Each row of a before or after table is a point. The points were changed in one or more steps. Then noise was added and the rows were shuffled. The steps act on how far a point lies along the listed directions, d1 being the first. Name the steps. A step turns or swaps two directions, mirrors them in a line or flattens them onto one, adds a multiple of one to another, or multiplies one. Angles are multiples of 10 degrees, from the lower direction toward the higher: turns from -170 to 170, lines from 10 to 170 but not 90. Use the fewest steps. Two steps may share a direction if one is a turn and the other turns, adds or multiplies; they go together, in the order done. Otherwise the lowest direction goes first.
(in the rows, 128 means zero)

Directions:
(1): 70 144 121
(2): 127 101 74
(3): 146 180 102
Before (10 x 3):
121 123 92

121 163 129

135 81 113

86 178 135

129 112 62

118 93 156

79 100 145

137 136 52

117 117 190

149 160 91
After, 10 rows:
56 103 113

110 82 165

53 173 152

147 180 73

122 149 95

157 176 126

146 93 97

107 148 145

136 149 63

116 81 128
Steps: multiply d1 by 1.6; turn d2 and d3 by 40 degrees

Directions:
(1): 115 168 89 82 168 112
(2): 142 62 90 124 144 95
(3): 119 107 101 119 140 204
(4): 81 115 158 155 185 124
(5): 186 123 168 103 166 139
Before:
126 140 139 113 102 158

165 147 212 134 122 128

161 186 102 62 123 97

152 167 216 176 142 158

84 102 91 118 178 134

184 134 156 107 114 149

81 146 109 140 146 85

108 201 175 101 146 99

167 132 108 83 180 109

111 145 115 134 136 186
After:
124 149 141 112 102 148

193 167 206 154 117 100

189 135 178 119 112 104

159 162 72 51 125 124

67 129 119 134 180 116

145 136 101 86 187 123

179 136 147 101 130 163

142 181 142 89 109 62

105 171 143 142 135 165

93 135 93 140 129 71
Steps: turn d1 and d5 by -10 degrees; turn d2 and d3 by 40 degrees; turn d3 and d4 by 40 degrees

Directions:
(1): 155 177 201 124 158 109 124 132
(2): 124 151 104 141 131 75 162 62
Before:
137 164 142 100 136 99 150 70

127 78 101 122 93 176 93 177

136 129 127 113 146 138 121 111

122 105 95 134 106 170 121 139

110 73 113 127 111 219 84 221

130 136 162 102 128 145 129 180

156 105 159 133 135 130 107 141

104 98 107 104 111 219 85 216

177 184 210 111 181 100 140 148

163 170 166 146 146 95 118 92

125 37 110 119 99 223 92 226

115 131 126 116 128 123 98 148

138 171 146 130 174 90 152 82

152 178 199 117 160 85 148 93
After, 14 rows:
97 108 76 115 107 181 111 164

116 101 79 136 102 163 128 127

115 133 124 117 128 116 104 139

114 46 70 131 93 180 123 166

137 130 129 112 145 138 121 111

121 81 77 128 89 155 110 145

141 160 159 94 139 118 136 95

157 112 160 135 137 118 114 129

132 148 162 106 132 126 141 158

188 203 238 110 193 92 139 147

162 185 229 111 169 94 138 114

103 83 80 139 108 178 113 165

144 170 168 124 178 107 137 109

169 174 187 142 151 105 109 110
Steps: multiply d1 by 1.3; multiply d2 by 0.4

Directions:
(1): 144 151 93 139 147 106 155 210 107
(2): 152 137 158 70 115 121 180 139 182
Before:
111 107 147 125 108 157 143 93 171

90 126 127 151 136 140 81 65 91

89 69 138 153 129 159 54 62 110

172 147 131 78 121 115 189 208 172

132 98 157 91 98 137 149 102 161

117 127 163 135 115 175 103 72 160

126 121 72 184 152 133 123 188 91

145 119 205 47 117 136 157 79 198

106 167 100 151 136 125 126 186 95

108 150 51 171 133 151 125 146 102

117 142 102 168 138 137 113 131 88
After:
112 98 100 165 125 135 101 139 84

146 153 144 95 118 134 173 139 155

99 118 95 198 166 134 56 131 41

132 151 113 84 107 150 180 119 188

147 124 98 119 158 109 163 235 118

105 121 94 180 134 147 125 152 109

136 168 112 108 152 105 172 196 122

150 114 160 80 113 146 176 114 204

103 90 156 140 104 170 62 40 130

136 156 99 174 149 151 123 189 107

114 150 170 82 105 139 145 107 168
Steps: turn d1 and d2 by 150 degrees

Directions:
(1): 107 196 87 130 142 182 121 172 157 147 116
(2): 132 112 107 139 150 119 161 142 67 186 68
(3): 81 149 166 74 135 79 153 127 171 149 96
(4): 95 139 106 84 68 146 177 129 81 107 153
(5): 139 188 134 117 134 76 77 149 73 103 127
Before, 10 rows:
132 90 128 138 84 148 147 76 165 68 206

72 223 159 79 137 58 118 165 116 128 83

127 143 153 116 162 122 106 136 142 135 133

143 90 158 129 157 76 129 140 129 139 98

64 187 93 82 65 202 180 130 141 111 159

108 184 103 101 57 169 118 144 122 83 188

140 144 126 115 133 63 143 145 127 103 132

141 154 147 122 141 104 107 103 180 132 125

130 89 196 136 114 98 150 90 232 112 164

160 104 147 118 132 110 123 115 110 118 91
After, 10 rows:
127 134 113 105 106 95 169 139 135 99 146

191 99 142 185 139 98 71 86 121 69 179

118 79 147 103 128 109 168 137 151 136 116

31 210 133 57 78 136 174 154 155 105 132

147 192 110 137 95 134 66 152 88 83 173

126 132 127 123 110 150 142 91 185 124 151

164 93 187 163 123 101 111 90 219 93 178

136 249 125 136 154 117 43 152 122 101 132

145 98 146 106 117 125 149 107 119 119 90

110 125 141 103 133 161 144 130 148 132 153
Steps: turn d2 and d3 by 30 degrees; add 0.3 times d3 to d1; swap d4 and d5

Directions:
(1): 118 145 146 124 73 182 151 126 155 71 180 114 82 155
(2): 190 168 129 196 141 158 115 117 90 139 140 77 147 157
(3): 72 106 100 151 95 139 103 85 153 183 177 110 172 134
Before:
183 145 127 178 124 151 123 118 111 135 156 67 118 170

149 148 170 95 131 156 151 143 130 69 136 138 67 129

95 116 145 180 62 167 103 99 163 138 199 76 139 149

86 90 97 134 133 104 115 102 119 209 101 152 198 93

106 101 123 106 145 126 114 129 121 119 124 161 118 124

249 206 163 197 162 192 136 158 89 61 139 57 85 185

131 163 132 142 104 154 135 122 123 116 150 102 138 154

100 124 128 151 84 141 144 109 168 120 178 92 126 155

105 137 133 97 83 165 144 126 153 72 152 142 81 133

130 118 127 179 140 101 115 115 116 147 110 105 163 136

153 153 115 179 123 139 150 103 118 126 152 113 141 141

163 138 159 118 134 133 118 131 107 108 123 140 124 133

192 153 121 168 155 129 107 134 67 145 105 90 167 122

155 120 143 131 63 166 145 142 136 51 166 116 86 133
After:
166 164 135 162 92 183 127 124 104 99 166 76 126 148

93 98 164 110 87 127 130 144 167 92 143 132 95 120

104 144 153 114 67 204 155 138 188 42 208 102 55 171

136 128 150 118 115 138 114 119 122 117 142 138 133 133

96 108 135 104 108 105 153 136 170 106 134 134 110 127

176 146 121 179 149 141 129 118 75 169 95 115 174 125

145 138 144 183 117 131 131 123 118 108 128 95 131 154

79 100 116 68 118 109 130 129 154 116 110 176 113 99

95 72 125 81 74 117 138 141 159 85 143 162 102 97

134 126 139 124 84 158 149 125 155 90 175 98 73 164

129 144 124 146 102 143 170 111 141 92 160 134 108 137

125 107 118 129 159 121 104 124 104 136 118 151 136 126

102 146 136 105 95 140 147 132 143 101 142 131 120 142

93 109 142 81 129 126 129 122 149 125 135 156 104 107
Steps: turn d1 and d2 by -70 degrees; multiply d3 by 0

Directions:
(1): 99 141 128 110 27 118 135 93 82 66 121 96 114 149 149 132 110 108
(2): 169 136 111 44 142 135 40 168 138 107 128 99 128 151 135 120 96 122
(3): 133 142 169 90 133 118 145 141 142 88 131 152 194 77 170 203 155 110
(4): 105 123 110 140 120 95 91 127 143 138 128 98 107 21 119 97 131 64
Before, 13 rows:
101 134 106 152 47 98 125 68 94 101 123 75 92 108 110 88 107 90

136 128 134 110 144 128 119 148 129 128 117 131 145 142 133 145 132 134

142 130 132 129 133 110 102 159 134 136 129 122 142 72 132 120 122 105

141 129 122 150 130 129 156 117 116 133 122 119 128 152 124 113 106 138

120 121 86 177 122 131 133 113 98 165 125 101 58 203 86 38 93 159

180 159 129 21 107 132 35 164 128 71 119 101 144 176 140 134 97 109

141 124 119 101 142 118 93 154 129 137 143 107 136 76 130 127 118 99

123 130 130 136 131 116 123 137 124 143 131 124 119 97 128 125 145 101

145 147 120 108 113 124 127 129 133 117 146 137 141 156 130 137 137 134

117 140 145 123 111 137 157 127 105 121 112 132 130 130 154 160 129 112

123 118 126 105 112 141 108 125 119 123 124 125 125 152 141 140 102 135

111 130 137 134 133 119 117 140 125 127 123 130 130 72 127 145 157 133

110 142 121 95 84 146 101 133 120 105 132 96 143 154 142 138 103 115
After (13 x 18):
122 124 132 121 139 115 109 143 137 135 116 123 135 95 134 132 137 107

127 124 74 152 127 124 92 126 106 162 123 86 53 184 83 30 80 144

130 131 146 148 139 135 164 128 110 143 132 149 132 159 133 147 154 144

108 118 145 183 133 130 207 114 108 149 143 155 144 117 130 154 149 145

140 144 112 114 111 103 105 133 139 121 145 124 133 101 126 120 137 101

102 113 124 124 107 124 106 117 127 130 122 114 113 100 138 127 107 105

80 138 121 135 75 129 130 113 122 119 132 99 133 103 134 129 118 91

152 132 111 120 133 124 112 128 121 123 125 102 121 135 125 105 93 124

87 138 135 179 72 82 140 99 131 116 119 117 114 7 115 109 155 43

128 141 134 91 113 135 121 141 111 115 112 118 127 127 157 154 115 102

129 128 158 181 127 130 195 128 122 144 130 162 162 132 131 146 143 151

113 141 130 162 54 132 197 57 75 95 120 115 116 218 117 126 111 162

120 132 151 139 136 137 157 135 114 125 123 155 142 137 132 166 161 174
Steps: multiply d4 by 1.6; turn d2 and d4 by 130 degrees
